Every row gives one point. Two turns around zero, p and q, are shown by what they do to some points. Write where each new point lands after one turn and then the other. Backwards means that the second turn is done in reverse. Each puzzle has new turns, and all numbers are rounded.

Turn p:
[18 11 20] => [23 -3 17]
[-10  26  16] => [ 10 -30   6]
[-11 -20 -55] => [-54  22 -12]
[-19   1   4] => [ -1 -13 -14]
[ 23 -18  15] => [22 24  4]
Turn q:
[  3 -25   1] => [ 9  2 23]
[-21  21   1] => [  0  15 -26]
[-13  33 -23] => [-28  14 -28]
[ 31 -29  22] => [ 21 -31  30]
Where do these land?
p, then q: [  6  14 -29] => [ 24  18 -13]
p, then q backwards: [-4  9  7] => [ 9 -1  8]
q, then p backwards: [-45   0  22] => [ 13 -40  27]
p, then q: [ -8 -16 -11] => [-13  14  -9]
q, then p: [51 -7 10] => [ 22  31 -36]

Turn p:
[-5  4 -6 20] => [  0 -11  14 -13]
[-40  35 -21 -29] => [-17  57  20 -15]
[22 11 11  9] => [-16 -19   1  13]
[-13  -5  14  -5] => [14  8  7 11]
[ 36 -46   2   5] => [ 20 -35 -42   5]
Turn q:
[  3 -11  19   8] => [  1 -23  -4  -1]
[  8  11 -20  13] => [-21  14   2  10]
[-10 -59  11 -18] => [ 12 -30  13 -53]
[-24   9   6   3] => [15 -1 17 14]
[ 22  50 -16  -6] => [ -7  40 -27  30]
Where do these land?
p, then q: [  3 -20 -13   4] => [ -6  13  -7 -18]
q, then p: [-11   1  23 -19] => [-10 -17 -25   3]
p, then q: [-43   9  24 -18] => [ -1 -10 -29  43]
q, then p: [-14  13 -16  34] => [ 17 -11  36   8]
p, then q backwards: [ 19   7 -36  12] => [ 27 -33  -6   1]
p, then q: [ 27   7 -30  -3] => [ 13  22  27 -17]
p, then q: [ 19 -18  48 -11] => [-50 -22  10  10]

Turn p:
[-13  17  12  18 -16 -28] => [-23 -12 -32  12  10   1]
[  6  46  19 -12  -6   6] => [  1 -52  -1  -1   2   2]
[ 12 -25 -34  13   1  -9] => [-14  37   2 -10 -21  10]
[  5 -30 -26 -28  12 -14] => [-15  32  37  -2   5  11]
[  1   8   6 -32 -21  37] => [ 13 -24  26 -24   5 -30]
[-35   6  20  47  42  11] => [ 48   9 -48  14  18  24]
[ 23 -21   4  -6 -12  -2] => [ -9  10  15  11 -18 -18]
Turn q:
[ 21 -19  -2  27  16  11] => [-11  -6 -24  -9 -27 -20]
[-25   6   2   8   5 -20] => [  0   6  29   1   6 -16]
[  9  -9 -18 -10 -34  26] => [-19  12 -17  -1  -4  40]
[-23  -5  26  -5  -8 -24] => [ 16  24  20  21   9 -13]
[ 44 -25 -15 -28   1  23] => [  1 -25 -40  15 -24  33]
[-23  42  36   6   5 -24] => [ 32  14  24 -12  39 -28]
[-55  27  15 -19  12 -13] => [  1   0  41  17  49 -16]
[ 16   1 -26  -4  -5 -10] => [  2 -12   8 -11 -19  20]
[ 36 -18 -16  25   8  32] => [-21 -12 -42 -19 -29  -1]
Where do these land?
q, then p: [-39 -11  18   4  32  11] => [-10  19 -30  27  18  27]
q, then p: [ 46  37 -24 -23 -17  -6] => [ 26   4  51 -17 -24 -27]
q, then p: [ -2   0 -24  35  25   5] => [-26  11  10   6  37 -14]
q, then p: [ -8   2   4  21  27 -19] => [-26   2   1  29   8  -4]
p, then q backwards: [ -1 -32  29 -20 -31  -1] => [-37 -10  25  18  27  -7]
p, then q backwards: [-28 -37  28  10  20  -4] => [-15  -3  52 -17 -14   0]
q, then p backwards: [  9   9 -35 -17  -8   0] => [ 10  30 -18 -10  17  -7]
p, then q: [ 16  -5  25 -12 -22  20] => [ 25  19  14   8 -26  -7]
q, then p: [  7  36 -22   3 -27  -5] => [ 25 -21  37  -3   8 -11]

Turn p:
[  7   0  33   9  25 -11  20   5] => [  2  -8  21  22  -1  12 -14  32]
[-27  11 -14   2  -1  -4  15  -4] => [-19  -6 -17  16 -15   2  -2 -13]
[ 97  24   2 -19  -8 -12  10   0] => [ 42  43  18  -1  49 -37 -53  12]
[ 18 -10 -16 -16   2   3 -20   4] => [ -2   8   0 -25  23 -11   5  -2]
[-21 -20  -5  14 -19  -6  -3  -5] => [  4  -5 -22  -7 -23   2  19   4]
[-4  4 -4 16  1 10  4 20] => [ -6   1   4 -11 -15  14 -14  -4]
[-13  -3   4 -21 -15   3  -6   9] => [  5  -2 -14  -1  13  18  12 -12]
[-12 -11 -12  -4  -3  25   6 -15] => [  0 -28  -7  -8  -5 -10   4 -18]
[-24  -3  -5   9  19 -17  11  -1] => [-27  -7  -7  14 -14   3   4  14]
[-22   7  17   8  -1   8 -38 -13] => [  1   5  22   1 -12   7  41 -14]
Turn q:
[ 19 -15   9 -24  15  -5  -2 -22] => [-22  13 -31  -3   1 -12   1  15]
[ 19  27 -16  16  26  -4 -21  12] => [ 38 -10 -18 -17  15   4 -21   2]
[ 13  26  -7 -29  17  19   2  23] => [  7  12  13 -20  13 -21 -36  15]
[-24   0  18  -7   1 -48 -15   8] => [-12  23 -10  -7  -6  48  -6 -19]
[-20 -31  -2  15 -11   3   4   3] => [-16 -16  12   1   0   5  27 -18]
[  4 -33  10 -10 -27  33  -8 -16] => [-30  -9  11  22  17 -14  29  23]
[ 28 -12  37  25  -9  -4  17 -14] => [ -2 -16 -12   4 -37   9  23  33]
[-14  40 -29  -6 -13 -24  14  -2] => [ 21  15   5  24 -13   0 -35 -31]
[12 -4 -8 26  7  3 -3 10] => [ 15 -26  -4 -10   1   1   4   0]
[-13  -6  -7   3 -11   1  12   2] => [ -6  -4  13   7  -6  -3   5 -14]
[-24   8  -5  -9   5  26   1  -4] => [  6  19  20  -1  14 -19   9  -7]
Where do these land?
p, then q: [  8   1  22  29 -20 -13   8  17] => [ 12 -18  19  13  12   3 -19  28]
p, then q: [ 19  11  26  11   1  16 -15 -25] => [ -4  -2 -14  -2 -30  16   3  32]
p, then q: [  4 -21 -19  31   8 -23 -25  -1] => [-13  15  29   6 -13  12 -35 -12]
p, then q backwards: [ 29  14  -4 -12  -9 -21  19  30] => [  9  30  -2 -33   6 -14 -25   2]
p, then q backwards: [-17  21  21 -20  -3  18 -19 -21] => [-36  -8 -17  23 -20   7  -6  -8]
p, then q backwards: [-29 -15   2  14  18  10  -5  17] => [  4 -27  23  10  -9 -13   8  19]
p, then q: [ -4 -22 -15 -16 -14  12   9  23] => [-15   2  -8  -2  29 -27  -6  -9]
p, then q: [-15  -9 -18 -23  25 -17  18 -23] => [ -1 -10  -3 -18  -5  10  14 -46]
q, then p: [  4  21 -14 -14  -7  18  10 -19] => [ -3  33   7   7 -13  -3   0  18]
